Each wall is flat, endless, passes through zero and stands at right angles to its row. A trip goes straight from one point to another. Which walls does it cross, in order?

Walls:
(1): 2.44,0.59,-0.24
(2): -2.21,-2.30,0.04
(3): 1.02,-0.48,0.09
(4): -1.18,-1.53,0.15
(5): -2.07,1.07,-0.43
Trips:
-0.49,1.50,-0.24 to -0.46,-1.63,0.72 => 2, 4, 5, 3
1.27,-0.04,1.00 to 1.26,-0.49,2.92 => none
-0.70,2.80,-1.20 to 0.99,-1.33,-0.54 => 3, 5, 4, 2
-1.55,0.52,-0.43 to -0.58,-0.32,1.10 => none
0.96,-1.03,-1.58 to -0.04,-1.76,-0.18 => 1
1.56,1.49,0.12 to 2.53,0.09,-0.73 => none

Walls:
(1): -1.69,2.83,-1.70,-1.35,1.28,0.77,-0.30,1.48,-0.93,2.26,-1.29,0.45,0.41,0.16
(2): -1.59,0.49,-0.44,-1.28,-0.94,2.75,-1.63,-0.92,0.56,-0.29,1.31,3.80,-0.09,-1.97
(3): -1.25,-2.78,-2.87,-0.44,-1.25,0.78,-2.03,-1.57,1.03,-1.24,-1.05,0.15,1.24,-0.51
(4): 1.29,-3.34,-0.70,0.59,-0.99,0.54,0.51,1.34,-0.25,-1.94,-1.38,-0.13,-0.56,1.44
(5): 1.65,2.56,-0.41,-1.98,0.53,1.18,-3.20,-0.31,0.02,0.37,-0.87,0.66,2.55,-0.74
(6): -0.76,-2.29,-0.78,-2.22,-2.24,-0.46,0.04,-0.43,-0.25,0.55,1.64,2.13,-1.35,1.54
(7): -0.93,1.03,-0.41,1.81,-0.17,0.16,0.31,-0.76,0.67,-2.65,0.42,0.88,0.98,-0.18
(8): -3.09,-1.57,-1.08,-1.70,-0.77,-0.76,0.62,-1.85,-0.73,2.14,0.72,-1.87,0.78,-1.59
Trips:
-1.70,0.60,-0.52,0.02,-2.87,0.43,-1.78,-1.00,0.02,1.63,1.24,0.30,-0.59,0.53 to -0.64,-0.31,-0.16,0.67,-0.86,1.39,-3.26,-0.30,-3.23,-0.46,-0.40,0.82,0.68,-2.03 => 7, 6
-2.53,-0.32,-0.80,0.71,-0.79,-0.43,1.08,-0.16,-0.95,2.32,0.75,0.48,-1.55,-1.09 to 0.24,1.51,0.09,2.67,2.26,0.50,-0.12,-0.88,0.16,1.59,1.34,-0.06,-0.42,0.79 => 6, 7, 2, 8
-0.97,0.94,-1.13,0.98,-0.95,0.49,1.36,-1.30,-0.14,0.33,-0.73,-0.19,1.02,1.41 to 0.78,-3.71,-0.57,-0.83,1.06,-0.53,-0.82,-0.52,2.90,2.00,-1.78,0.17,1.03,-2.67 => 4, 7, 5, 1, 2, 6
